Each row is a point. The ring and each string are closed loops that go straight from each point to the next, and from the last back to the first. Before rounding, they use only three directions, however many columns there are. Count how often each string passes through the ring. Passing back the other way cancels.

Ring (8 x 4):
[[ 36  -7  -1  34]
 [ 31  22  -9  33]
 [  0  41 -17  28]
 [-22  38 -17  25]
 [-45   6 -15  24]
 [-39 -21 -10  27]
 [-15 -38  -4  31]
 [ 21 -30   2  34]]
String (18 x 4):
[[ -1 -47 -13  40]
 [ -2 -56  -3  36]
 [ -3 -60 -14  42]
 [ -2 -36 -17  40]
 [ -3 -16 -20  38]
 [  1 -13   4  26]
 [  6 -18  13  24]
 [  1  -8  -9  32]
 [ 10 -24 -23  43]
 [ 23 -34 -12  42]
 [ 38 -45   6  37]
 [ 40 -42  24  28]
 [ 19 -20  24  21]
 [ 17 -22  21  22]
 [ 22 -40  20  26]
 [  6 -16  14  22]
 [ -2  -6  -8  30]
 [ -1 -25 -15  37]]
Times through: 1
String (13 x 4):
[[-20  32 -31  33]
 [-21  56 -27  27]
 [-10  57  -7  19]
 [ -2  35  -2  21]
 [  0  30  -3  23]
 [ -2  17 -10  28]
 [ -3  29 -29  36]
 [ -7  48 -35  35]
 [-14  41 -35  35]
 [-29  66 -26  23]
 [-28  50  -9  17]
 [-17  30   7  14]
 [ -9   7 -18  32]]
Times through: 2

Ring (10 x 6):
[[ 41   8  18  26  36 -23]
 [ 27  28  18  18  42 -24]
 [ -4  38  18  -1  40 -12]
 [-27  28  16 -15  31   5]
 [-41  10  12 -24  22  21]
 [-43 -14   4 -27  14  33]
 [-22 -43  -5 -16   9  36]
 [ -5 -50  -4  -6  10  30]
 [ 21 -46   4  11  14  12]
 [ 42 -18  15  26  26 -13]]
String (17 x 6):
[[-12  40 -17 -12  55   1]
 [ -4  11  -5  -5  38   6]
 [-12  10  33  -3  19  -1]
 [-17  28  39  -5  23  -7]
 [-17  52  46  -4  31 -18]
 [ -4  25  36   2  26 -11]
 [  1  23  44   6  22 -15]
 [ 16  52  47  16  37 -35]
 [ 26  51  21  18  51 -33]
 [ 26  39 -10  13  60 -20]
 [ 16  19 -18   5  52  -5]
 [  5   3  13   3  28  -1]
 [  7  16  43  10  21 -15]
 [  9  43  40  11  35 -26]
 [ -2  35  52   6  23 -20]
 [-11  64  36  -2  42 -23]
 [-17  62   5 -10  54 -10]]
Times through: 2

Ring (6 x 8):
[[ 53   7  -3 -14  17 -20 -24 -25]
 [ 21  41  -6 -29   2  13   8   0]
 [-32  30 -21 -25  -6  25  29  28]
 [-48   2 -22 -11   2  13  22  36]
 [-21 -31   5   9  32 -17 -14  33]
 [ 34 -24   6   3  33 -32 -34  -6]]
String (24 x 8):
[[ 24 -30 -13   3  22 -33 -27 -13]
 [ 14  -7  -6  -6  19 -15 -14   1]
 [ 15  -1  20  -4  34 -10 -19  19]
 [ 59  -6  25  -3  41 -30 -42 -10]
 [ 79   0  -6 -12  19 -34 -37 -46]
 [ 87  16 -12 -21  10 -28 -31 -55]
 [ 56  17 -31 -24  -5 -16 -11 -46]
 [ 33  18 -25 -22  -2  -6  -3 -24]
 [  5  18  11 -14  21   5  -3  22]
 [  9  39  13 -24  15  17   6  22]
 [  3  65  -3 -39  -4  35  26  17]
 [-10  60 -33 -42 -23  35  38   5]
 [ -9  24 -40 -26 -16  12  22  -3]
 [ -8  11 -13 -15   7   5   7  14]
 [-37  24   0 -17  10  24  21  46]
 [-66  19 -16 -17   0  31  36  55]
 [-73  -1 -47 -13 -15  20  39  37]
 [-43 -13 -44  -8  -7   1  19  16]
 [-11  -9 -31  -9   1  -8   4   2]
 [-22  -8   5  -2  25  -1  -2  36]
 [-32 -18  25   7  41  -4 -10  55]
 [-30 -43  26  18  50 -20 -23  52]
 [ -6 -48   9  17  41 -33 -30  23]
 [ 13 -47   9  15  41 -39 -38   8]]
Times through: 4

Ring (9 x 9):
[[ 23 -49 -40  -4 -11  21  27 -24  -5]
 [ 16 -34 -59 -29 -14   2  23   1  14]
 [  1 -13 -52 -37 -10  -7  12  24  28]
 [-19  19 -15 -26   6  -7  -6  44  34]
 [-28  31  20  -5  19   4 -14  42  25]
 [-30  26  48  21  25  21 -15  24  10]
 [-23   8  50  33  20  32  -9   4  -2]
 [ -7 -19  28  32   8  37   4 -18 -12]
 [ 12 -42  -8  17  -4  33  20 -30 -14]]
String (28 x 9):
[[ -6 -38 -21   0 -17  21  11 -13   5]
 [ -8 -16 -12  -4  -4  14   6   5  11]
 [  3 -20 -13   0   0  17  12  -3   4]
 [ -7 -22 -24 -11 -10  11   8   5  14]
 [  3 -43 -62 -30 -28   3  19  -2  19]
 [ -8 -16 -23 -13  -7   9   6  10  16]
 [ 24 -25 -32  -9   4  13  23  -6   0]
 [ 34 -34 -78 -41  -9  -5  32   3  14]
 [ 15 -21 -85 -58 -16 -18  22  26  34]
 [-15  -5 -54 -46 -16 -15   3  38  41]
 [-23   9 -59 -59 -16 -26  -3  56  54]
 [-30   5 -24 -29 -11  -6  -7  38  38]
 [-14   2  -9 -12   3   6   0  22  20]
 [-37  19  -9 -26  -3  -7 -14  47  40]
 [-42  48  14 -21  18 -10 -23  66  43]
 [-45  39  20 -12  12  -2 -23  55  38]
 [-31  54  57  14  41  12 -22  47  18]
 [-40  46  58  17  32  15 -24  42  19]
 [-45  25  34   6  10  12 -21  35  25]
 [-18   1  10   4   6  16  -3  14  12]
 [ -8   6  35  25  23  28  -1   3  -4]
 [-18  14  79  56  36  46 -10  -6 -18]
 [-31   4  64  45  17  41 -13  -4  -8]
 [-28  -7  24  17   0  26  -7   3   7]
 [-15 -13  11  13   2  24   1  -1   4]
 [  9 -24  18  29  13  37  13 -24 -17]
 [ 21 -44  16  40   9  48  23 -46 -32]
 [ 26 -62  -3  34  -4  48  29 -56 -32]]
Times through: 3
String (27 x 9):
[[-27   3 -30 -33 -12  -8  -5  38  38]
 [-31  23 -33 -46  -5 -20 -10  60  51]
 [-40  27 -17 -37  -3 -15 -16  60  49]
 [-22   9  -3 -12   4   4  -6  30  25]
 [-11  12  10   0  17  11  -2  22  13]
 [-20  10   8  -2   9  10  -6  24  18]
 [-16   6  11   2  10  14  -3  18  13]
 [-13  11  25  13  19  19  -3  15   6]
 [-23   1   4  -2   1  12  -5  18  18]
 [-39  15  36  14   9  19 -17  23  16]
 [-37  18  69  41  23  36 -18   8  -2]
 [-18   6  81  62  33  51  -8 -16 -23]
 [  5 -11  41  42  25  42   8 -20 -22]
 [ -3 -14  17  21  10  29   6  -9  -6]
 [-12 -16   5  10   0  23   3  -2   4]
 [-17 -31   1  12 -13  27   3 -12   3]
 [ 25 -63  -4  34  -5  48  29 -56 -32]
 [ 31 -65 -22  21  -9  40  33 -51 -26]
 [ 55 -75 -36  19  -3  41  47 -63 -36]
 [ 24 -38 -25   3   0  23  25 -22  -9]
 [  5 -26 -25  -7  -6  14  14  -4   6]
 [ -3 -30 -44 -23 -19   5  12   4  18]
 [ 10 -45 -80 -43 -31  -5  23   3  24]
 [ 31 -45 -91 -47 -21  -7  34   1  18]
 [ 30 -28 -64 -33  -4  -2  29   4  12]
 [ 12 -12 -22  -9   7  10  15   6   7]
 [ -9  -5 -23 -19  -3   3   4  20  22]]
Times through: 3

Ring (6 x 11):
[[ -3  21 -46  43  33  18  19  19 -30 -40  -1]
 [ 14  -8 -20  17   7  22  18  36   4 -12 -12]
 [  5 -29  15 -12 -16   4 -10  10  18  19   9]
 [-20 -17  11  -7  -9 -11 -32 -24  -5  14  41]
 [-31   5 -10  14  11 -12 -29 -34 -29  -7  47]
 [-23  29 -42  42  36   2  -1 -11 -46 -40  22]]
String (29 x 11):
[[  1  11 -61  52  29  34  20  32 -21 -36  17]
 [ 14  13 -78  64  35  52  39  59 -16 -46   3]
 [ 14  13 -34  32  26  20  32  38 -15 -34 -32]
 [  3   8  -8  12  15   0  11  12 -14 -18 -22]
 [  2  -2 -16  16  10  10   6  16  -8 -13  -1]
 [ 10 -15 -27  21   4  28  10  34   7  -7  12]
 [ 29 -39 -27  16 -11  49  20  64  35   8   9]
 [ 20 -26   7  -6 -11  14  10  34  22  10 -19]
 [ 22 -36  19 -17 -20  12   4  32  32  21 -16]
 [ 16 -43  16 -16 -25  15  -5  27  34  28   7]
 [  5 -37   1  -4 -18  17 -12  18  23  21  31]
 [ -4 -19  -5   5  -5   9 -12   6   5   7  27]
 [ -7  -9  10  -5  -2  -8 -12  -7  -4   4   6]
 [-10 -15  33 -23 -11 -23 -23 -21   0  16   2]
 [-18 -34  26 -21 -24 -12 -42 -27  11  33  50]
 [-25 -36   3  -5 -20   2 -47 -26   8  30  84]
 [-17  -9  -8   9   1   0 -22 -14 -10   2  41]
 [-15  -2  -9  12   7  -2 -15 -11 -15  -6  27]
 [-30  -6 -21  19   5   1 -33 -26 -20  -1  71]
 [-45   3 -30  29  13  -3 -43 -43 -35  -7  92]
 [-40  19 -19  24  22 -17 -31 -44 -45 -19  52]
 [-22  18  -5  13  20 -18 -12 -25 -35 -20   7]
 [-18  12 -17  20  18  -5  -8 -13 -29 -20  17]
 [-23  17 -39  37  26   6  -8 -11 -36 -28  37]
 [-32  34 -78  70  46  20  -3  -9 -56 -52  60]
 [-26  46 -64  62  52   7   8  -8 -62 -59  21]
 [-15  36 -37  40  39  -1  11  -4 -47 -46  -5]
 [ -9  19 -18  22  24  -4   5  -2 -30 -28  -7]
 [ -7   9 -36  33  22  15   6  12 -22 -26  15]]
Times through: 2
String (28 x 11):
[[-31  24  -4  14  23 -26 -20 -39 -44 -22  15]
 [-26  25  -8  17  25 -21 -13 -31 -43 -26   8]
 [-34  35 -34  38  37 -12 -12 -31 -56 -39  28]
 [-36  37 -72  67  47  14  -6 -16 -60 -52  58]
 [-27  41 -63  60  48   9   4 -10 -59 -54  30]
 [-15  32 -19  26  33 -12   6 -11 -43 -37 -15]
 [ -9   9 -11  15  15  -3  -1  -3 -21 -17   1]
 [ -7  13 -38  35  24  14   8  11 -25 -29  13]
 [  2  15 -80  67  37  47  27  43 -24 -46  24]
 [  4   8 -55  46  26  34  21  35 -16 -32  12]
 [ 19   3 -72  57  28  54  39  64  -6 -38   2]
 [ 18   4 -31  28  19  25  31  44  -5 -27 -29]
 [  3   7   2   5  12  -6  10   9 -13 -16 -30]
 [  1  -4 -13  14   8   9   4  14  -6 -10   2]
 [ 10 -18 -17  13   0  23   8  30   9  -2   7]
 [ 23 -36  -6   0 -15  30  10  45  31  14   0]
 [ 21 -38  13 -13 -21  17   3  34  33  22  -6]
 [ 14 -36  22 -19 -22   6  -5  20  28  24  -3]
 [  4 -19  34 -25 -14 -15 -10  -2  10  17 -18]
 [ -7  -2   4   1   5  -8  -7  -5 -11  -4   0]
 [ -6 -25  -6   4  -9  11 -18   3   8  13  41]
 [-12 -43  16 -16 -27   3 -38 -12  21  36  60]
 [-19 -26  26 -19 -18 -16 -38 -28   4  26  41]
 [-21  -6  27 -16  -5 -28 -29 -35 -13  10  14]
 [-12   3  -1   7   9  -8 -10 -11 -17  -8   8]
 [-25  -6 -12  13   4  -2 -27 -22 -17   0  52]
 [-41  -4 -26  24   7  -1 -43 -39 -27  -1  91]
 [-45  16 -17  21  19 -19 -39 -52 -45 -15  64]]
Times through: 4
